Each row of a before or after table is a point. The points were changed in one or more steps. Then noise was added and the rows were shuffled. The steps act on how far a point lies along the listed directions, d1 being the first. Name the steps. A step turns or swaps two directions, mirrors them in a line or flattens them onto one, adds a multiple of one to another, or multiplies one. Angles are multiples of 10 degrees, from the lower direction toward the higher: turns from -170 to 170, lines from 10 to 170 but not 90. Use the fewest steps. Two steps may share a direction if one is a turn and the other turns, adds or multiplies; they go together, in the order done. Otherwise the lowest direction goes first.

Directions:
(1): [0.2 4.0]
(2): [-4.0  0.2]
Before (12 x 2):
[[-0.1  0.5]
 [ 3.9 -6.2]
 [ 1.1 -3.3]
 [ 0.4  0.5]
 [-0.9 -5.0]
 [ 3.6  2.5]
 [-1.2  0.2]
 [ 4.8 -2.6]
 [ 1.0  2.3]
 [-0.4  0.7]
 [ 3.3  0.6]
 [ 4.9  1.6]]
After (12 x 2):
[[ 0.8 -0.4]
 [-6.5  3.3]
 [-1.6  4.6]
 [-5.5  0.0]
 [-2.2 -2.1]
 [ 1.1  0.5]
 [-3.6 -3.9]
 [-2.9  2.3]
 [-1.9 -3.8]
 [-0.1 -0.5]
 [ 0.3 -2.6]
 [ 0.2 -0.5]]
Steps: turn d1 and d2 by -150 degrees

Directions:
(1): [-1.8  4.4 -2.5  1.6]
(2): [2.0 2.4 4.1 2.2]
(3): [ 4.0  2.0 -1.4 -3.1]
Before (8 x 4):
[[-4.5 -3.1  0.2  1.7]
 [ 3.4  2.8  2.0 -1.4]
 [-0.9  1.9 -4.6 -1.1]
 [-3.6 -1.3 -1.6  2.3]
 [ 0.3  1.6 -2.1 -2.0]
 [ 2.9  0.2  2.8 -0.3]
 [-5.6  2.1 -3.3  3.7]
 [ 3.1  0.2  3.3 -0.2]]
After (8 x 4):
[[-3.3 -0.5 -3.1  1.5]
 [-3.9 -3.6 -1.4  0.1]
 [ 0.8  3.2 -1.3 -1.0]
 [ 2.2 -1.6  3.9  0.1]
 [-6.4  4.8 -6.3  3.5]
 [ 2.3 -1.4  3.3 -0.2]
 [ 2.4  2.4  2.9 -0.4]
 [-0.1  4.8 -4.2 -0.1]]
Steps: multiply d1 by 1.6; multiply d2 by 0.7; turn d2 and d3 by -30 degrees

Directions:
(1): [ 3.6 -1.7  4.1 -3.4  0.1 -2.9 -2.9  1.3]
(2): [ 1.6  3.8  1.7 -2.3  4.0  0.3  3.5 -3.0]
(3): [-4.3 -1.3  5.0  0.7  1.5  0.7  2.4  3.0]
Before (11 x 8):
[[ 2.8 -0.2  3.2 -3.2  3.3 -3.1  1.0 -0.3]
 [ 4.0  1.9  2.3 -3.9  1.3 -2.7 -0.1 -2.0]
 [-3.4 -1.9 -2.9  3.3 -3.7  2.5  1.7 -0.1]
 [-1.2  3.4 -2.2  2.2  2.0  2.9  3.4 -0.8]
 [ 4.6  1.4 -1.6 -2.5 -0.7 -2.3 -1.2 -1.3]
 [-4.3  3.5 -2.8  1.3  3.3  3.0  4.2 -3.3]
 [-2.6 -3.0  4.6 -1.9  0.9 -0.3  1.2  3.3]
 [-2.7  0.7 -0.3  2.4  1.3  2.5  5.2 -1.1]
 [-1.1 -1.2  2.1  1.5 -0.1 -0.5  0.8  2.2]
 [-1.0 -0.6 -3.3  1.6 -3.3  0.9 -1.9  1.2]
 [-1.7 -0.6  0.5  2.7 -1.2  0.1 -1.2  2.1]]
After (11 x 8):
[[  2.4   4.8  -4.4  -0.6  -0.3   1.3   0.7  -3.2]
 [-10.1  -0.4  -2.1   4.8   1.0   4.0   3.6   0.8]
 [ -4.9  -1.3  -2.9   4.7  -1.3   2.8   2.8   0.7]
 [  0.7   2.8  -7.7   2.6  -2.4   2.9   2.1  -4.9]
 [ -1.7  -1.4   8.4  -2.8   1.7  -2.8   1.2   4.5]
 [  2.6  -3.0  -2.5  -2.1  -3.9  -1.7  -5.0   1.1]
 [ -4.8   0.6  -1.4   4.8   0.6   4.0   3.7   2.6]
 [  2.9   2.1  -4.1   1.3  -1.2   0.2  -2.2  -2.3]
 [  2.7  -0.5  -2.7   1.6  -2.4  -1.1  -2.0   0.0]
 [ -0.7  -4.2   5.4  -1.3   0.7  -3.9  -0.2   4.0]
 [  0.3   0.8   5.9  -2.8   3.3  -1.9   2.8   1.4]]
Steps: multiply d1 by 1.3; turn d2 and d3 by 110 degrees; multiply d3 by 1.6

Directions:
(1): [-0.3  1.9 -1.2 -1.3 -0.9  2.7 -4.8  2.0 -2.6 -5.8  1.8]
(2): [-2.8  1.6 -2.6  0.8 -4.6 -1.7  5.0  0.9  1.1 -2.3  3.4]
(3): [-3.6  2.6  0.0  4.3 -0.4 -0.7 -1.0  3.4  0.7 -0.3 -5.8]
(4): [-0.2  0.6  3.1 -1.2 -1.0  3.3  0.8  6.2 -0.6  4.0  2.5]
Before (12 x 11):
[[ 1.2 -1.3  0.5 -0.2 -1.0 -1.2  3.9 -0.7 -0.4  1.9  2.3]
 [-0.4  1.4 -2.5  1.5  0.2  0.0 -0.7 -0.3 -0.9 -3.6 -0.2]
 [ 1.2 -0.1  0.1 -2.3  0.0  2.9 -1.2 -1.0 -2.1 -1.7  2.0]
 [ 1.7 -0.3 -0.1 -1.5  3.2  0.3 -1.1 -0.8  0.6 -0.8 -0.5]
 [ 0.6 -0.4 -1.0 -2.0 -0.9 -1.0  0.8 -0.9  0.3 -1.9  5.2]
 [ 0.1 -1.1  1.0 -1.0 -0.9  1.2 -1.4  3.2 -0.6  1.2 -0.4]
 [ 2.6 -1.2  4.6 -1.3  2.6  3.0  0.3  3.2  0.0  7.1 -1.8]
 [ 1.6  0.2  0.5  0.4  3.3  1.5 -3.9 -0.2 -1.2 -0.8 -3.5]
 [-1.2  1.5 -0.3  2.8 -0.3 -3.2  0.8 -2.8  0.9 -1.5 -4.7]
 [ 2.0 -1.5  1.3  1.3  4.4  0.7 -4.8 -2.6 -1.6  0.2 -3.7]
 [-0.2  1.4  1.6  1.4  2.1  1.8 -4.4  1.0 -1.0  0.9 -6.2]
 [ 1.1  0.9  2.5  1.1  1.4  2.5 -2.7  3.2 -2.3  0.1 -1.9]]
After (12 x 11):
[[  3.9  -2.2   0.7  -5.5   0.2   3.8   0.1  -2.6  -2.3  -0.1   6.2]
 [  3.5  -3.4   0.2  -2.6  -0.8  -0.7   4.6  -3.4  -0.9   2.1   5.7]
 [  4.3  -2.7   0.0  -7.2  -1.2   0.9   1.9  -2.2  -0.3  -0.2  12.2]
 [ -1.0   2.0  -1.1   2.4  -0.3   1.9  -0.8   3.5  -0.9  -2.3  -0.8]
 [  3.4  -2.9   2.2  -0.1   3.8  -1.0   1.2  -3.7   1.5   5.4  -4.5]
 [  1.4  -0.7  -0.3   2.4   4.5  -0.5  -6.6  -4.6  -1.3  -2.8  -5.5]
 [ -4.0   4.3   0.4   7.1   2.1  -0.2  -6.0   2.7  -0.2  -0.9 -13.9]
 [ -4.5   4.8  -0.8   6.2  -1.3  -2.7  -2.0   1.0   0.5  -4.2  -9.6]
 [  0.2   1.2  -0.2   2.2   3.3   0.8  -4.4  -0.5  -1.0  -2.3  -6.3]
 [ -0.4  -1.0   0.8   0.1  -0.6   0.2  -0.3   2.5  -0.2   2.3  -2.1]
 [  2.7  -1.1  -0.8  -2.8   3.4   0.2  -1.3  -2.4   0.4  -1.6   0.9]
 [ -0.5   1.6   2.1   3.8   1.3   0.6  -2.1   3.1  -1.1   0.6  -6.4]]
Steps: turn d1 and d4 by 40 degrees; add 0.7 times d2 to d4; multiply d3 by 3
